Rows are points. The ring and each string are closed loops that go straight from each point to the next, and from the last back to the first. Before rounding, they use only three directions, however many columns there are. Count how often each string passes through the ring. Passing back the other way cancels.

Ring (7 x 4)
32, -2, -65, -35
28, 36, -55, -5
-5, 48, -5, 32
-33, 36, 33, 41
-44, 3, 45, 19
-24, -20, 14, -12
12, -25, -39, -38
String (27 x 4)
43, 3, -82, -56
36, 26, -69, -38
51, 19, -90, -40
34, 3, -66, -22
5, 0, -25, -4
14, 33, -36, -1
17, 63, -37, 10
23, 90, -42, 29
10, 73, -25, 37
-3, 72, -5, 49
-8, 26, -3, 32
-19, 29, 14, 40
-47, 63, 56, 68
-30, 14, 27, 35
-20, 5, 11, 17
-26, 23, 22, 19
-28, 15, 23, 16
-22, 10, 14, 9
-36, 17, 34, 11
-57, 5, 63, 7
-39, -30, 35, -12
-26, -35, 15, -24
-16, -37, 0, -38
5, -50, -29, -35
7, -29, -30, -21
13, -30, -38, -26
33, -34, -68, -50
Times through: 2
String (25 x 4)
-32, -11, 25, -18
-16, -44, -1, -40
-1, -37, -22, -51
8, -13, -33, -42
3, -1, -22, -12
11, -18, -35, -17
47, -24, -88, -53
45, 19, -81, -41
44, 43, -79, -30
50, 51, -86, -22
32, 21, -62, -8
35, 53, -63, 5
21, 43, -43, 15
4, 7, -22, 6
-7, 37, -5, 15
-21, 77, 20, 52
-39, 78, 46, 70
-26, 18, 22, 36
-20, 10, 12, 20
-44, 39, 49, 37
-44, 33, 47, 30
-19, 7, 10, 9
-25, -21, 16, 6
-9, -12, -6, -1
-26, 2, 18, -2
Times through: 1

Ring (6 x 9)
-1, 11, 2, -17, 9, 34, 6, 21, -45
9, 4, 2, 0, 12, 20, -8, -9, -22
15, -3, 1, 20, 11, 1, -13, -16, 13
11, -23, -9, 40, 8, -21, -4, 14, 64
5, -12, -5, 28, 4, -10, 6, 36, 44
2, 11, 5, 2, 2, 15, 11, 39, -11
String (23 x 9)
7, -25, -12, 30, 10, -11, -2, 18, 49
12, -37, -16, 45, 13, -25, -10, 2, 77
21, -9, 1, 37, 10, -15, -17, -21, 42
17, 14, 11, 18, 5, 3, -9, -9, 1
10, -5, -1, 16, 10, 4, -7, 0, 11
13, -10, -4, 18, 14, 2, -14, -17, 14
22, 2, 5, 22, 12, 1, -22, -39, 7
22, 9, 10, 23, 8, -1, -18, -28, 8
16, 9, 8, 20, 6, 1, -9, -8, 8
9, -16, -7, 24, 10, -5, -5, 8, 33
10, -40, -18, 47, 12, -28, -8, 10, 83
9, -40, -18, 52, 9, -33, -3, 23, 94
12, -11, -2, 39, 3, -20, 0, 24, 59
9, 4, 4, 16, 5, 3, 0, 16, 10
1, -16, -9, 21, 5, -4, 10, 44, 36
-2, -10, -6, 16, 2, 0, 16, 58, 29
4, 16, 9, 10, -3, 7, 14, 49, 3
8, 17, 10, 10, 0, 8, 5, 27, -3
3, -6, -4, 12, 7, 6, 5, 28, 12
-2, -17, -10, 19, 5, -2, 13, 51, 35
1, -22, -10, 34, 2, -17, 13, 57, 64
10, -12, -3, 39, 2, -20, 3, 32, 60
11, 6, 5, 18, 4, 2, -2, 10, 10
Times through: 5
String (28 x 9)
6, -10, -6, 7, 13, 12, -4, 3, 0
12, 10, 7, 11, 6, 9, -5, 0, -5
20, 17, 13, 16, 6, 5, -14, -22, -6
19, -8, 0, 29, 12, -7, -19, -28, 27
13, -21, -9, 31, 13, -10, -12, -8, 42
8, -15, -7, 22, 10, -3, -4, 9, 29
14, 2, 5, 23, 6, -3, -7, 1, 19
16, -16, -3, 43, 7, -22, -10, 1, 60
11, -39, -16, 54, 10, -34, -6, 16, 95
5, -42, -20, 45, 10, -27, 0, 30, 85
7, -7, -3, 20, 7, -1, 0, 18, 23
13, 9, 8, 22, 2, -3, -2, 12, 17
8, 0, 1, 15, 6, 3, 0, 17, 12
6, -4, -1, 14, 6, 4, 2, 20, 13
10, 13, 9, 16, 0, 3, 4, 24, 8
1, 9, 5, 12, -3, 4, 16, 55, 12
-2, 3, 0, 4, 1, 12, 16, 52, 0
-3, 2, -1, -1, 4, 17, 13, 46, -8
-4, 18, 6, -15, 1, 30, 17, 50, -38
3, 26, 12, -12, 1, 29, 9, 29, -43
7, 22, 11, -5, 3, 23, 4, 17, -34
-8, 18, 3, -34, 8, 49, 14, 37, -73
-10, -3, -9, -28, 13, 43, 12, 36, -52
0, -3, -4, -6, 11, 23, 4, 20, -21
8, 8, 5, 6, 6, 13, -1, 10, -10
9, 18, 9, -4, 7, 24, -4, -1, -34
4, 4, -1, -15, 15, 33, -6, -8, -46
2, -13, -10, -5, 17, 23, -6, -4, -19
Times through: 4

Ring (7 x 14)
-8, 44, 16, 26, -22, 23, -7, 13, -38, -13, 15, -33, 7, 4
-7, 6, 18, 26, -58, -10, -17, 12, -4, -15, 13, -35, -17, 14
0, -33, -4, -1, -36, -22, -24, -4, 42, -1, -6, -5, -22, 7
4, -39, -22, -20, -1, -15, -25, -14, 58, 11, -19, 16, -12, -3
4, -25, -30, -29, 35, 16, -15, -17, 40, 14, -20, 36, 1, -10
-4, 18, -10, -6, 29, 53, 2, -1, -23, -3, 1, 23, 9, -4
-7, 38, 2, 9, 13, 50, 2, 6, -41, -9, 9, 0, 12, -2
String (26 x 14)
-10, 22, 3, 6, 15, 81, 17, 11, -59, -19, 18, 33, -3, 8
-7, -1, -1, 1, 1, 55, 7, 6, -29, -15, 11, 30, -13, 10
0, -11, -27, -27, 52, 63, 5, -10, -3, 3, -9, 60, 2, -6
7, -15, -41, -39, 63, 21, -16, -24, 44, 24, -29, 40, 16, -21
5, -9, -27, -23, 31, 2, -21, -17, 40, 17, -21, 14, 10, -15
12, -41, -50, -49, 55, -18, -32, -33, 91, 35, -43, 35, 11, -25
8, -60, -36, -37, 18, -15, -26, -23, 80, 19, -29, 40, -14, -7
0, -44, -11, -10, -19, 5, -12, -5, 33, -4, -4, 28, -28, 10
1, -16, -13, -9, -3, 0, -18, -7, 29, 4, -9, 7, -7, -2
4, -9, -22, -17, 15, -13, -26, -15, 46, 16, -20, -1, 7, -13
11, -54, -40, -39, 21, -33, -35, -28, 95, 27, -36, 25, -5, -15
9, -60, -38, -38, 21, -17, -27, -25, 83, 21, -31, 39, -12, -9
11, -34, -45, -43, 49, -15, -31, -30, 81, 32, -39, 29, 11, -23
4, -10, -25, -21, 27, 5, -19, -15, 36, 15, -19, 15, 7, -12
-2, -10, -9, -6, 3, 25, -7, -2, 5, -3, -2, 19, -8, 2
-5, -11, -6, -4, 3, 47, 4, 2, -14, -11, 6, 34, -15, 8
-2, 6, -9, -4, 10, 28, -7, -2, -3, -1, -2, 11, 2, -2
0, 26, -17, -10, 36, 26, -12, -8, 0, 10, -10, 3, 22, -15
-5, 56, -7, 2, 43, 60, 2, 1, -45, -1, 3, 2, 30, -13
-12, 62, 13, 21, 12, 75, 13, 16, -79, -19, 22, -4, 16, 2
-4, 54, -3, 8, 23, 31, -9, 1, -28, 2, 1, -21, 29, -13
-3, 19, -3, 4, 2, 17, -12, 0, -5, -1, 0, -9, 7, -4
-8, 14, 10, 15, -20, 36, 0, 11, -31, -17, 15, 0, -10, 11
-4, 17, 0, 6, -3, 23, -8, 3, -12, -5, 4, -5, 3, 0
-3, 36, -6, 2, 20, 27, -10, -1, -15, 3, -2, -10, 20, -10
-8, 50, 0, 7, 30, 69, 8, 7, -56, -9, 10, 8, 20, -5
Times through: 1

Ring (10 x 14)
-4, 14, 16, 6, 2, 14, -3, 15, -4, -23, -9, 9, 11, 11
1, 8, 21, 3, 4, 9, -9, 12, -3, -25, -4, 11, 6, 10
6, 1, 15, -1, 4, -5, -11, 2, 1, -10, 1, 4, -2, 1
11, -3, -1, -4, 3, -24, -8, -10, 8, 15, 3, -9, -9, -13
13, -5, -18, -5, 0, -39, -3, -21, 13, 40, 3, -23, -15, -26
8, -5, -26, -6, -2, -38, -1, -21, 14, 48, 1, -27, -15, -29
-3, -4, -21, -4, -4, -20, -1, -11, 9, 36, -2, -21, -9, -18
-15, 2, -5, 0, -4, 9, -3, 8, 1, 7, -7, -6, 3, 1
-15, 8, 3, 3, -3, 17, -2, 14, -2, -7, -10, 1, 8, 8
-9, 13, 10, 6, 0, 17, -1, 15, -4, -17, -11, 6, 11, 11
String (29 x 14)
-16, 13, 23, 6, 0, 35, -7, 26, -9, -37, -11, 17, 16, 24
-10, 4, 15, 1, 0, 17, -9, 15, -3, -19, -4, 8, 6, 12
0, 9, 0, 3, 0, -3, 0, 3, 2, 2, -7, -4, 3, -2
1, 21, 3, 9, 1, 2, 7, 7, -1, -6, -15, -1, 11, 1
-4, 25, 7, 11, 1, 12, 8, 14, -5, -16, -18, 4, 17, 8
-16, 12, 21, 6, 0, 32, -6, 25, -8, -33, -10, 15, 15, 21
-16, 4, 18, 2, 0, 26, -10, 20, -6, -25, -5, 12, 9, 17
-9, 2, 9, 0, 0, 11, -8, 10, -1, -10, -4, 3, 3, 7
-24, 3, 14, 2, -3, 33, -10, 23, -6, -23, -7, 11, 10, 19
-23, 3, -3, 1, -6, 21, -3, 15, -2, 0, -9, -2, 7, 8
-7, 3, -25, -1, -6, -14, 5, -7, 8, 36, -8, -22, -3, -16
2, 3, -21, -1, -3, -24, 4, -12, 9, 35, -6, -21, -6, -20
-7, -1, 2, -2, -1, 2, -8, 4, 2, 3, -2, -3, -1, 0
-7, -7, -6, -5, -3, -5, -9, -1, 5, 16, 1, -9, -6, -6
-1, 1, -3, -1, -1, -8, -5, -1, 4, 11, -2, -8, -3, -6
8, 1, -21, -3, -1, -33, 2, -17, 11, 39, -2, -23, -10, -24
23, -5, -49, -7, -3, -72, 9, -42, 23, 85, 0, -47, -24, -53
19, -9, -45, -9, -3, -67, 4, -40, 22, 80, 3, -44, -25, -49
0, -8, -11, -6, -2, -18, -8, -9, 9, 26, 3, -15, -11, -14
9, -9, -32, -7, -3, -45, 0, -26, 16, 59, 2, -33, -18, -34
13, -8, -48, -8, -5, -60, 6, -36, 21, 82, 0, -45, -22, -47
9, -1, -39, -4, -5, -46, 7, -27, 17, 65, -4, -36, -15, -37
0, 2, -9, -1, -1, -13, -2, -5, 6, 19, -4, -12, -4, -11
-13, -2, 3, -2, -3, 10, -9, 9, 0, -1, -2, -1, 1, 4
-19, -1, 4, -1, -4, 19, -9, 14, -2, -6, -4, 2, 4, 9
-11, 2, 5, 0, -2, 11, -7, 10, -1, -5, -5, 1, 3, 6
-2, 8, -6, 2, -1, -6, 1, 0, 3, 11, -8, -9, 2, -6
-9, 19, -4, 8, -3, 9, 8, 10, -2, 0, -17, -4, 12, 2
-13, 21, 10, 10, -1, 25, 4, 21, -7, -23, -17, 8, 18, 15
Times through: 1
String (28 x 14)
-6, -6, -6, -5, -2, -6, -9, -2, 5, 16, 1, -9, -6, -7
-4, -2, -7, -3, -2, -9, -5, -3, 5, 16, -2, -10, -5, -8
2, 1, -20, -2, -3, -23, 2, -12, 9, 34, -4, -20, -7, -19
-7, -2, -32, -3, -7, -21, 4, -12, 11, 48, -6, -28, -8, -23
-20, -3, -11, -3, -7, 9, -4, 7, 2, 15, -5, -9, 0, -1
-24, -2, 7, -1, -4, 26, -11, 18, -3, -11, -4, 5, 5, 13
-10, 2, 5, 0, -1, 10, -7, 9, 0, -5, -4, 1, 3, 5
-6, 9, -8, 3, -3, -2, 3, 2, 3, 12, -10, -9, 3, -5
-13, 14, -4, 6, -3, 12, 4, 11, -2, 0, -14, -3, 10, 4
-20, 14, 13, 7, -2, 33, -2, 25, -8, -26, -13, 11, 16, 20
-19, 9, 22, 4, 0, 35, -9, 26, -8, -34, -9, 16, 14, 23
-9, 6, 12, 2, 0, 15, -7, 13, -3, -16, -6, 6, 7, 10
2, 11, -1, 4, 1, -6, 2, 1, 2, 4, -9, -5, 4, -4
6, 23, 7, 10, 3, -1, 7, 7, -2, -11, -14, 2, 12, 2
-2, 17, 28, 8, 5, 22, -5, 21, -8, -40, -10, 18, 15, 19
-9, 7, 34, 4, 4, 30, -14, 24, -9, -46, -3, 22, 11, 25
-2, 4, 9, 1, 1, 3, -7, 6, 0, -7, -3, 2, 2, 3
7, 7, 5, 2, 3, -11, -3, -1, 3, 1, -4, -3, 0, -5
13, 7, 17, 2, 6, -10, -8, 1, 1, -13, 0, 4, 0, 0
9, 0, 28, -1, 7, 0, -17, 6, -1, -27, 5, 12, -1, 8
13, -2, 15, -3, 6, -14, -14, -4, 4, -6, 5, 2, -7, -4
21, 2, -11, -2, 3, -42, -1, -21, 12, 31, 1, -19, -12, -25
9, 2, -8, -2, 1, -25, -2, -11, 8, 22, -1, -14, -7, -16
-3, -2, 6, -2, 1, 0, -11, 3, 2, -2, 1, -1, -2, 0
8, -9, -8, -7, 1, -26, -10, -13, 10, 25, 5, -15, -13, -17
32, -6, -52, -8, -1, -88, 9, -51, 27, 95, 3, -53, -29, -61
26, -6, -52, -8, -3, -79, 9, -47, 25, 92, 2, -51, -27, -57
18, -9, -52, -9, -5, -70, 7, -42, 24, 89, 2, -49, -26, -53
Times through: 3

Ring (7 x 14)
1, -5, -2, 5, 17, 29, -13, 1, 8, 8, -1, 24, -18, 17
15, -22, -4, 13, 35, 37, -15, -18, 14, 2, -11, 20, -9, 16
23, -24, -6, 11, 22, 23, 0, -25, -3, -8, -12, 7, -3, 4
18, -5, -10, 0, -23, -9, 34, -10, -44, -14, -4, -12, -5, -19
6, 16, -9, -13, -56, -31, 45, 7, -61, -15, 10, -15, -11, -25
-1, 20, -5, -17, -51, -27, 26, 10, -39, -11, 20, -1, -15, -9
-4, 14, -1, -10, -23, -4, 2, 9, -12, -1, 16, 15, -19, 8
String (27 x 14)
23, -16, -5, 0, 1, 1, 4, -26, -9, -17, 0, 3, 0, 1
11, 0, -9, 0, -20, -3, 28, -2, -39, -7, -3, -5, -11, -14
11, 9, -14, -1, -48, -19, 63, 9, -79, -10, -8, -25, -12, -39
12, 15, -16, -8, -70, -37, 76, 10, -95, -17, -2, -34, -10, -49
15, 6, -9, -12, -47, -31, 38, -8, -51, -22, 10, -15, -4, -21
13, -3, -4, -5, -14, -5, 7, -12, -14, -13, 8, 5, -7, 1
4, 11, -8, -7, -36, -13, 32, 7, -45, -7, 6, -5, -14, -15
-4, 26, -10, -11, -62, -25, 53, 25, -71, -4, 7, -14, -21, -29
4, 9, -6, -7, -30, -11, 22, 4, -33, -7, 8, 0, -14, -8
7, 7, -2, -14, -30, -19, 7, -6, -16, -15, 19, 6, -9, 3
-3, 24, -1, -23, -53, -33, 11, 8, -24, -13, 31, 7, -15, 2
-14, 32, -4, -18, -56, -22, 26, 29, -42, 1, 22, 4, -26, -7
-8, 20, -5, -8, -36, -6, 23, 22, -37, 4, 10, 5, -24, -7
9, -2, -3, -4, -8, 2, 1, -8, -8, -7, 7, 11, -10, 6
9, -5, 1, -6, 4, 6, -21, -15, 17, -8, 15, 23, -9, 22
-6, 5, 1, -2, 7, 22, -19, 8, 14, 9, 10, 30, -22, 23
-11, 8, -3, 5, 5, 30, -1, 21, -7, 18, -1, 23, -28, 11
1, 1, -5, 4, 0, 19, 5, 7, -13, 7, -2, 14, -19, 4
10, -7, -3, 1, 4, 12, -4, -10, -2, -4, 3, 14, -10, 9
17, -27, 1, 8, 45, 36, -39, -29, 41, -3, -1, 31, -5, 33
13, -27, -3, 19, 53, 53, -26, -17, 27, 9, -16, 28, -12, 24
8, -15, -8, 18, 27, 41, 5, 0, -10, 12, -20, 13, -17, 2
9, -5, -7, 5, -1, 14, 12, -2, -20, 0, -5, 6, -13, -2
11, -7, -6, 4, 1, 13, 10, -6, -17, -3, -5, 6, -11, -1
13, -11, -9, 11, 5, 20, 20, -5, -27, 0, -15, 1, -11, -9
26, -27, -11, 17, 19, 26, 21, -21, -26, -6, -24, -5, -3, -12
30, -27, -6, 5, 15, 9, -1, -36, -1, -19, -6, 3, 5, 3
Times through: 1
